Each wall is flat, endless, passes through zero and stands at right angles to its row. A trip goes straight from one point to another. Which walls does it cross, in order?
In the rows, zero is written as 128.

Walls:
(1): [110,84,145]
(2): [136,48,137]
(3): [105,188,138]
(4): [109,173,108]
(5): [114,158,109]
(6): [172,155,95]
(7): [126,111,97]
Trips:
[140,106,156] to [181,142,128] => 6, 1, 2
[123,85,132] to [106,128,172] => 7, 3
[173,162,93] to [131,137,136] => 7
[144,157,126] to [149,141,75] => 7, 3
[132,112,166] to [130,62,120] => 7
[171,92,131] to [166,148,76] => 1, 5, 2, 4
[104,135,154] to [68,110,132] => 2, 7

Walls:
(1): [153,113,169,93,102,131,92,165,72]
(2): [112,116,59,120,166,110,210,138,155]
(3): [154,137,138,126,107,159,110,141,160]
(4): [121,151,134,159,106,144,111,165,97]
Trips:
[56,67,171,90,122,134,182,67,155] to [126,126,88,152,138,149,158,107,90] => 4
[66,143,93,114,124,118,146,123,98] to [129,131,151,125,112,120,121,101,155] => 4, 2, 3
[164,155,139,98,108,140,125,119,190] to [175,167,125,141,104,81,106,157,120] => 1, 4
[160,143,152,137,142,156,135,94,185] to [126,96,99,99,116,135,84,95,112] => 1, 3
[97,172,154,118,128,156,107,149,139] to [119,103,122,137,125,123,94,182,90] => 3
[145,140,146,153,160,97,116,140,186] to [160,128,137,128,136,176,95,114,110] => 2, 1, 4

Walls:
(1): [134,94,206,138,129,173,112,87,129,133,123,169,89,116,94,169,144,57]
(2): [84,128,101,145,111,107,97,157,132,169,139,72,154,153,94,123,115,149]
(3): [147,105,120,101,132,161,121,143,150,147,124,115,136,109,133,171,129,81]
(4): [127,136,106,128,155,93,85,88,197,108,99,94,172,129,138,111,101,149]
(5): [100,90,79,141,103,155,118,167,172,112,88,150,177,149,111,86,123,145]
(6): [102,160,128,157,158,161,117,167,70,120,145,136,119,158,138,145,120,172]
(7): [70,147,125,122,103,114,135,166,152,157,79,156,141,151,146,103,102,167]
(8): [94,121,130,97,196,133,145,156,135,131,115,147,62,111,129,89,156,85]
(9): [97,98,158,149,99,122,172,163,105,180,140,114,89,169,105,100,172,197]
Trips:
[115,145,151,120,148,95,145,120,136,135,173,89,171,129,104,104,156,173] to [147,119,117,159,108,155,143,83,145,152,127,112,127,104,161,155,114,76] => 6, 3, 9, 1, 2
[124,136,123,122,150,99,110,153,108,111,139,138,164,123,79,114,136,179] to [137,138,126,133,130,128,130,90,129,127,96,98,110,136,103,106,96,123] => 6, 9, 7, 5, 1

Walls:
(1): [74,140,115,126,112,122,121,151,99,130,101,134,81,110,98,128,106,132,202,134,84,116,126,129,118,148,130,152,167,149,155,126,159,159,121,126,114,88,158,136,157,184,169,118,141,86,110,139]
(2): [131,133,149,150,103,109,170,116,86,137,161,123,131,112,85,151,100,95,151,81,114,72,145,136,103,161,125,97,121,132,99,138,135,145,187,71,108,148,163,93,126,90,70,81,141,100,94,117]
(3): [112,155,155,108,79,92,118,147,135,116,112,104,129,171,105,125,114,116,167,131,138,87,138,117,161,134,100,165,114,164,129,116,153,95,110,164,146,116,141,159,145,79,145,146,103,153,132,152]
(4): [156,197,126,82,118,114,108,141,148,84,111,122,114,116,136,54,145,115,139,202,190,151,102,117,122,108,112,150,180,131,148,143,132,168,137,111,123,163,182,121,136,73,171,190,76,105,94,111]
(5): [189,134,145,142,124,69,91,143,134,160,162,120,122,116,119,155,99,124,110,178,98,103,142,170,139,131,112,123,108,180,166,72,120,72,116,113,124,113,148,129,160,95,107,129,167,42,141,130]
(6): [140,151,56,110,131,149,112,97,159,170,147,107,145,120,128,141,153,172,128,134,104,139,140,123,119,145,166,96,136,108,161,103,63,133,177,119,163,104,119,162,142,179,177,163,101,105,87,72]
Trips:
[110,137,108,100,141,111,143,146,115,100,112,132,166,125,178,85,144,91,149,82,132,103,119,106,139,118,94,124,118,123,108,179,107,130,158,136,172,165,110,126,132,145,135,124,100,132,98,151] to [115,90,150,101,127,153,178,124,146,197,75,182,94,86,108,126,104,138,108,174,138,128,98,86,65,114,152,123,115,104,148,148,173,91,95,154,148,134,146,109,153,105,125,111,181,73,141,130] => 3, 1, 2, 4, 5
[108,140,102,138,120,103,156,132,136,130,154,119,137,168,108,108,89,119,145,142,113,111,75,117,110,144,163,140,145,171,171,107,98,188,116,130,87,149,135,103,134,100,103,127,141,139,157,158] to [147,130,119,136,132,136,75,190,125,113,96,129,175,103,136,198,151,139,141,145,159,114,103,137,111,88,150,140,114,147,91,138,146,115,172,163,102,129,122,95,119,129,122,120,112,112,148,168] => 1, 2, 4
[95,112,107,99,192,151,123,129,119,153,141,107,142,120,165,150,86,141,109,96,110,80,93,157,126,122,123,134,83,179,110,102,143,130,150,131,140,149,103,96,154,109,128,134,144,137,166,114] to [148,105,167,165,110,156,78,134,119,181,103,164,90,90,157,138,187,114,179,102,153,132,132,161,155,112,140,120,170,157,135,148,120,139,118,99,164,154,146,119,38,119,170,95,116,158,146,173] => 5, 2, 1, 4
[114,104,168,127,111,148,163,132,139,159,130,130,126,160,76,59,80,117,127,141,82,97,68,158,122,135,107,124,129,122,91,57,115,88,117,120,122,159,134,153,171,92,121,115,155,163,104,121] to [104,176,89,88,119,130,118,113,114,138,128,95,122,109,45,163,144,100,137,152,126,109,97,82,111,113,159,87,95,118,125,138,143,95,115,127,125,153,103,169,131,204,108,120,128,109,116,109] => 1, 6, 5, 3
[77,169,97,130,112,153,103,147,169,170,156,65,155,124,106,88,85,167,142,109,103,98,141,159,90,117,73,172,140,145,153,125,181,137,172,92,145,158,118,118,99,131,106,134,118,133,133,100] to [167,103,132,206,127,92,170,120,112,133,109,121,102,117,189,140,151,129,122,106,89,164,145,109,130,100,135,129,100,120,148,136,180,80,104,100,131,113,109,153,133,129,109,111,103,134,169,139] => 4, 6, 1, 3, 2
